Every row gives one point. Examples show where two turns around zero, p and q, send a point. Where does a point land after both, in the order given? Backwards means that the second turn is done in reverse. Each puzzle has new turns, and all numbers are rounded.

Turn p:
[-5.4 -0.7] => [-5.4 -0.9]
[4.6 3.2] => [4.5 3.4]
[ 0.8 -2.5] => [ 0.9 -2.5]
Turn q:
[2.2 1.0] => [ 2.4 -0.4]
[-7.6  0.9] => [-5.7  5.1]
[1.9 1.0] => [ 2.1 -0.3]
[ 3.5 -3.0] => [ 1.2 -4.5]
Where do these land?
p, then q: [-2.5  4.3] => [0.2 5.0]
p, then q: [1.1 1.8] => [1.9 0.9]
q, then p backwards: [ 1.4 -6.1] => [-2.5 -5.7]

Turn p:
[-2.8  1.6 -3.3 -0.1] => [-4.4  0.1 -1.1 -0.7]
[-3.8 -2.8  1.7  0.5] => [-0.6 -4.8  0.8  1.0]
[ 3.4 -3.4 -1.8 -4.4] => [ 3.6 -0.2 -4.3 -3.7]
[-5.3  5.2  6.5  2.1] => [-3.0 -1.3  9.4  1.5]
[ 6.4  0.4 -4.9  1.9] => [ 1.5  6.0 -5.3  1.6]
[ 2.2 -1.0  1.7  0.1] => [2.9 0.3 0.3 0.5]
Turn q:
[ 3.9 -0.8 -1.5  0.6] => [ 3.7 -1.7 -1.4 -0.5]
[-1.3 -0.2  3.2 -7.8] => [-3.5  1.1  2.3 -7.4]
[-1.3 -5.9 -0.1 -1.3] => [-2.8 -5.4  0.3 -1.2]
[-1.6  6.8 -1.8  0.6] => [ 0.0  6.7 -2.3  1.6]
[ 4.6  0.7 -5.8  5.5] => [ 6.0 -1.2 -5.2  4.5]
[-0.2  0.0  4.7  3.1] => [0.7 0.1 5.0 2.5]
[-4.0 -0.7  1.3 -0.8] => [-4.1  0.2  1.3  0.2]
Where do these land?
p, then q: [-4.5  2.1  2.2 -1.7] => [-3.6 -1.2  3.9 -1.7]
p, then q: [ 3.0 -2.8 -8.2 -2.1] => [-0.8  1.4 -9.2 -0.7]
q, then p: [ 3.4 -1.7 -0.9 -2.8] => [ 2.3 -0.2 -2.7 -3.3]
q, then p: [-2.9 -2.1  3.8  4.4] => [ 1.1 -3.0  3.4  5.0]
p, then q: [1.0 4.5 3.1 2.1] => [1.1 3.4 4.6 1.1]

Turn p:
[-3.4 -0.9 -1.5 -7.6 -2.1 -1.5  3.8 -1.7] => [-5.0 -0.3  0.9 -5.6 -4.1 -1.1  4.0  2.1]
[-1.6  2.6  2.6 -2.0  3.7 -2.1  1.6 -4.7] => [-2.0 -1.6  2.2 -2.7  3.0 -5.6  1.4 -1.5]
[ 2.2  0.2  0.2  7.4  0.1 -3.5 -3.6  0.4] => [ 3.0  1.1 -2.4  5.5  0.3 -2.3 -5.1 -2.7]
[-1.1 -2.8  2.6  9.0 -3.2 -3.4 -0.6 -0.1] => [-1.1  1.3 -0.6  9.8 -1.8 -2.2 -3.0 -1.7]
[-1.6  3.1 -4.1  2.1 -0.6  1.0 -1.6  3.5] => [-0.2  4.5 -3.7 -0.5  1.6  2.9 -2.0 -0.3]
[ 3.7 -2.4  7.0  3.1 -2.0  3.7  8.3 -6.4] => [ 1.6 -4.2  4.0  7.5  1.3 -3.8  9.7  1.9]
[ 4.5  0.5 -5.2 -3.6 -2.8  1.1  1.0  2.8] => [ 3.7  1.0 -4.1 -3.6 -3.3  2.9  2.0  3.3]
[-1.0  0.6  0.3 -4.4  3.5  4.3 -5.2 -2.6] => [ 1.4 -1.1  4.4 -5.5  2.2  2.9 -0.1 -4.4]
[-0.9  1.6  3.0 -2.2 -0.2 -1.1 -0.8  2.3] => [-0.6  1.1  2.8 -1.4  0.4 -0.6 -2.2  2.7]
[-0.9 -2.7 -5.0 -1.8  3.7  1.4 -2.8  6.6] => [-1.0 -2.1 -3.7 -3.5  0.3  7.0 -4.8  0.6]
Turn q:
[-1.2 -4.7 -0.5 -1.7  2.1  1.5 -3.1  1.0] => [-2.0 -2.4  0.5 -4.2  2.7  2.3 -1.4 -1.5]
[-2.1  1.3  0.7  0.9 -8.4  2.2  5.9 -3.3] => [ 2.1  1.5 -3.7  5.3 -6.6  5.5  1.9  1.4]
[-2.1  1.2  7.9  1.3  1.8 -4.9 -2.1  1.7] => [-5.9 -0.5  7.1  0.9 -2.1 -2.9  1.4  1.9]
[ 2.8 -1.8 -2.9 -3.6 -0.8 -1.5  4.6  1.6] => [ 4.8  0.1 -2.0 -4.0 -1.1 -0.1  3.7  1.0]
[ 7.5  3.6 -1.2  1.3  0.7  0.6 -4.9 -5.1] => [ 5.9  0.4  3.2  3.9  2.2 -3.3 -5.0 -4.7]
[-1.7 -4.4 -3.0  2.8 -0.5 -1.6 -0.7  3.2] => [-1.6 -5.8 -2.9 -1.5  1.4 -0.1  0.8  1.7]
[-2.0  3.9 -3.5 -0.7  2.6  6.1 -7.1  2.6] => [-3.0  2.8 -3.0 -1.8  3.9 -1.3 -9.3 -0.6]
[ 0.8 -1.8 -1.4  3.4  2.8 -1.4  6.6 -5.1] => [ 2.2  0.2 -1.3  4.1  3.2  0.9  7.6 -2.0]
[-7.0 -0.7 -1.5 -2.3 -1.6 -1.9  3.4  0.3] => [-4.2  0.7 -4.6 -1.8 -3.8  1.3  3.9 -0.4]
[ 5.0  3.5  5.3 -1.4  1.3  0.8 -2.7  3.2] => [ 1.6  2.8  6.7 -1.0  0.1 -2.4 -3.8  3.3]
Where do these land?
p, then q backwards: [-4.2 -4.1 -5.7  1.3 -3.7 -0.6  5.6 -1.9] => [-9.1  0.2 -0.7  0.9 -2.3 -3.0  3.8 -2.0]
p, then q: [4.1 5.4 0.5 1.9 2.9 1.8 4.4 8.2] => [ 0.5  0.7 -1.4 -5.2  7.7 -5.3 -2.2  5.1]
q, then p: [-4.0 -4.6 -1.6  0.0  0.4 -2.9 -2.8 -3.0] => [-4.3 -2.8  1.2  0.2 -2.5  0.3  3.8 -4.2]
p, then q: [-1.8  0.4  2.3 -4.3  1.8  2.5 -4.4 -1.9] => [-0.7  3.3  5.4 -1.3 -1.4  3.1 -0.1 -2.3]
q, then p: [ 1.1 -0.7 -3.6 -0.6 -6.5 -2.8  0.0  3.9] => [ 1.9 -0.2 -2.5 -0.2 -7.6  2.9 -0.8  1.9]
p, then q: [ 5.6  7.8  3.3 -1.9  4.4  0.7  0.0 -1.7] => [ 3.4  1.7  6.1 -5.1  2.9 -5.7  3.5 -0.4]
q, then p: [-3.6  1.9  6.5 -2.0 -0.1  0.5 -3.9 -3.5] => [-2.3  5.0  6.6  2.3  1.4 -1.3  0.8 -2.8]
q, then p backwards: [ 2.9  4.7 -0.1  3.5  4.1 -1.5  2.2  3.3] => [ 1.7  5.5  4.3  1.8 -0.6 -2.1  4.1 -0.1]
p, then q: [-1.5 -4.9 -3.9  5.8 -2.9  2.3 -0.1 -2.8] => [ 1.4 -1.0 -4.7  7.5  1.1  3.5  0.6 -1.5]
p, then q: [ 0.3 -7.9  0.7  1.3 -3.2 -1.2  2.1 -0.4] => [-0.4 -5.5 -2.3  3.5 -2.0  4.5  0.3  2.9]
q, then p backwards: [ 1.2  2.1  1.5 -5.0  2.7  1.3 -3.1 -0.1] => [-2.5  3.7  0.9 -2.1 -0.3 -1.1 -5.0 -0.6]

Turn p:
[-1.4 -3.7  3.9  2.9  2.3 -5.0 -0.3  7.4 -5.2 -0.1  7.6] => [ 5.0 -4.9  1.6  7.4  0.8 -1.8 -0.8  7.2  4.3  0.6  5.3]
[ 5.4 -3.2  0.9  0.5 -4.6 -1.5  3.7 -3.3  1.2  3.2  1.3] => [ 5.2  4.6  3.2  1.4 -3.1 -1.1  0.3 -3.9 -3.5  0.0  1.7]
[-3.0 -1.6 -2.0 -2.7 -6.0  3.4  0.1 -1.6  1.2  1.7  3.5] => [ 0.0  0.4 -3.5 -1.2 -5.4  0.6 -4.4 -2.0 -2.2 -3.1  3.0]
[-1.7  2.0 -0.2  4.4 -4.4 -4.4 -0.3  1.3  7.4  4.7  5.4] => [ 1.0  5.1  0.8  4.7 -1.5  3.2 -8.5 -2.4  3.4  3.7  2.9]
[-2.0  4.1 -6.4 -0.7  4.0  0.8 -1.2 -2.7 -3.0 -3.4 -1.2] => [-3.6 -1.8 -5.4 -2.8  7.1 -1.6  0.8 -1.0 -1.2 -0.7 -0.6]
[-4.5  4.3  0.0  1.2  1.3  3.7  3.0  1.3 -2.6  2.9 -4.3] => [-6.4  1.9 -3.1 -1.9 -1.8 -3.6  2.2  3.0  0.8  3.4 -0.3]
[ 0.8  3.3 -1.0  2.3 -1.7  4.1  1.1  2.1  0.4 -2.1  6.1] => [ 3.2  0.7 -4.0 -3.4  0.1  2.8 -1.8  2.1  1.1  2.4  4.9]
[ 0.9 -2.8  1.2  5.2  3.5  0.4  2.8  2.1  0.7 -2.9 -2.0] => [ 2.2 -0.6 -1.3  3.0  0.4  2.0  5.7  1.0  1.8  3.7 -2.2]
[  0.5  -0.6  -0.7  -3.2  -6.2  -2.0   2.1  -1.5   1.7  -2.1 -12.8] => [ -2.2   7.0   0.3  -0.7  -2.6  -1.1   2.0  -0.2  -3.7  -4.7 -11.4]
[ 1.4 -1.5  3.7 -4.3  5.3  7.4 -1.5 -2.1  3.5 -2.4 -3.4] => [-2.1 -5.1  2.1 -6.9 -2.9  3.4  5.5 -3.3  1.5 -0.3 -2.9]
[-2.4 -1.4 -0.7 -4.8  0.3 -5.0  0.5 -3.6 -3.7 -5.7 -1.4] => [ 0.1 -0.6 -1.3  1.3  3.9 -2.9  2.2 -0.7  0.8 -9.0 -2.0]
[ 1.3  2.4 -4.9  3.4  4.6  2.2 -6.0 -0.3  1.4  3.1 -0.4] => [-4.0 -3.6  0.1 -1.0  4.5  2.4 -2.6 -1.8 -3.2  6.4 -0.1]
[ 1.3  0.1  5.6 -1.3 -1.5  0.4 -3.5 -2.6 -6.2  1.8  2.7] => [-1.2 -1.0  5.4 -0.7 -0.3 -0.6  1.3  3.1 -2.6 -3.8  6.3]
[ 3.3 -1.3  0.7 -2.8  3.2 -4.5 -0.6  3.4  3.2  1.2 -1.2] => [ 2.8 -2.1  4.9  0.9  1.1 -1.7 -1.8 -1.1  2.7  1.4 -4.6]
Turn q:
[-3.0 -5.0 -0.7 -4.4  5.3 -1.9  1.8  3.0  1.0  1.9 -1.4] => [ 1.4 -1.5 -3.7 -4.1 -0.7 -5.4  2.2  4.5  3.3 -0.9  1.7]
[-0.9 -0.4 -2.0 -4.9 -0.9  2.1 -4.3 -4.7  3.3 -1.8  0.8] => [-5.9  1.9 -2.3 -0.4 -4.4 -0.1 -1.0 -3.1  3.4  1.8  0.1]
[ 4.6 -1.7 -5.7 -1.4 -4.3  1.7  2.6 -1.3 -1.2  0.5 -2.0] => [ 0.4  1.8 -6.1  1.4  4.0 -0.1  0.7 -5.1 -1.2  1.4 -2.3]
[ 1.7 -3.8  5.5  5.1 -0.1 -4.6 -3.7 -3.6  3.7  0.0 -3.4] => [ 0.6 -4.5  5.8 -4.1 -2.3 -3.3 -3.6 -2.2 -2.8  5.5 -1.7]
[-5.5 -0.7  1.9  4.8 -4.5  4.1  2.8  5.6 -5.4  2.2 -3.0] => [ 2.6 -0.8 -1.2  1.1  2.9  2.7 -2.4  6.8 -4.6 -5.1 -7.2]
[-2.9 -4.8  5.0 -4.6  2.2 -3.1  1.8  7.0  1.3  2.7  4.0] => [ 5.6 -4.2 -1.6 -5.3 -4.7 -1.4  2.0  3.4  2.6 -6.0  2.6]
[ 1.5  0.0 -2.8  1.2  4.4  4.7  0.7 -0.3  4.0 -4.7  5.4] => [-3.3 -3.7 -2.3  5.2  0.0  2.0 -1.5  0.2  2.6  1.4  7.0]
[ 4.3 -2.8  0.3  0.3 -2.1 -0.8  1.1 -4.8 -6.4  4.6 -2.4] => [-0.6  0.8 -0.8 -5.6  4.9  1.4  3.8 -3.3 -4.6  2.2 -3.5]
[-5.3  3.0 -4.9 -3.3  3.0 -1.9  0.3  2.7  1.5 -6.3  4.7] => [-2.8  2.8 -0.8  5.5 -2.7 -4.0  0.0  1.8  3.0 -5.7  6.4]
[-0.8  3.9  0.4  3.3 -1.6 -4.1 -1.5 -3.8  3.4  2.0  2.9] => [ 0.6  2.1  4.1  2.0 -5.2  0.5  0.8 -1.6 -4.1  3.2  1.7]
[ 3.7  5.5 -1.6  4.8  2.8 -1.4 -3.5  2.9 -2.6  2.2 -3.2] => [ 3.7  5.3  4.7  0.0  5.4  1.6 -2.9  1.9 -0.5  3.3  1.7]
[-1.7  2.8  5.5 -1.6 -1.9 -0.5  0.3 -4.5  2.4  0.7 -5.2] => [-1.1 -0.3  4.6 -0.1 -3.2 -0.7  2.4 -0.6  2.1  2.9 -7.0]
[ 4.3  4.2 -1.0  0.7 -2.2  5.8  1.8  1.8 -5.0 -3.9  2.7] => [-1.1  0.5 -0.3  4.7  6.1  6.8 -0.4 -2.6  0.9 -3.9  0.5]
Where do these land?
q, then p backwards: [ 2.0  1.0 -8.2  4.3  5.8 -0.8 -0.5  3.0  2.9 -0.5  4.1] => [-1.0  1.8 -1.6  6.3 -1.8 -1.3  1.3 -0.1 -4.5  3.2  8.7]
p, then q: [ 1.1 -0.7 -2.6  3.4 -3.8  2.1 -6.1  2.2 -3.9 -5.2 -2.3] => [-0.4  0.7 -3.2 -0.4  7.9  1.7 -3.1  4.5  2.1 -4.1  0.3]
q, then p: [-4.6  1.5  2.5 -1.5 -1.9  6.6 -3.3 -0.7 -2.8  5.7 -6.0] => [-5.5 -0.1 -1.1 -5.3 -3.6 -1.3 -1.3  4.2  0.1  2.5 -8.2]
q, then p: [ 3.9 -4.8  2.8 -1.8 -0.7  3.6 -1.6  3.2  5.2  3.0  4.5] => [ 3.7 -3.1 -1.1 -2.7 -4.0  2.4 -3.5 -4.7 -6.5 -1.1  0.0]
p, then q: [ 5.1 -0.3 -2.2 -4.2  1.9 -1.0 -5.6 -6.6  2.0 -5.2  0.7] => [-8.7 -4.4  1.1 -2.7  4.0 -0.4  2.7 -0.7  5.4  1.0  0.7]
q, then p: [ 1.1 -6.3  2.9  1.6  2.2 -3.7  5.1  0.8 -2.4  1.3 -4.2] => [ 4.3 -3.5  3.6  2.8  0.9 -6.2  3.0 -1.4  0.5 -1.6 -4.2]
p, then q: [-3.7 -2.7  3.0 -3.3 -1.4  1.1 -1.2  3.7 -3.4 -2.5 -1.9] => [ 2.3 -2.5 -2.0  2.0  0.8 -3.7 -4.5 -0.9  0.6 -4.6 -2.0]
p, then q: [ 2.7  5.8  3.3 -5.0  1.7 -4.9  4.7 -1.7  4.9  4.6  2.1] => [ 0.6  0.7  7.2 -1.2 -8.2 -0.2  2.9 -4.0  3.8  4.2  0.5]
q, then p: [-3.1  2.7  1.2  2.8 -3.7 -1.1 -0.3 -5.4  6.6  0.1 -2.3] => [-3.9  6.2  2.7  4.4 -3.5 -0.1 -0.3  2.9 -4.2  0.4  0.4]
p, then q backwards: [-4.6  4.7 -0.4  0.8 -0.6 -1.9  0.3 -1.4 -2.9  6.0  3.1] => [-1.5 -0.5 -5.9  0.7  4.5 -1.1 -4.2 -1.1  1.0 -5.0  0.7]
q, then p backwards: [-0.3 -3.1 -1.3 -0.5 -2.1  0.0  5.7  1.8 -3.0 -2.5 -1.1] => [-1.2 -2.4 -4.0 -2.1  1.8 -2.5  0.3 -1.5 -3.5 -3.9 -1.2]
q, then p: [ 0.4  2.2 -0.9  3.3  2.7 -0.1  2.8  1.2 -3.1 -4.8  3.3] => [ 1.8 -2.9 -1.4  2.6  1.8  2.4  3.8  1.6  3.5  1.3  4.1]
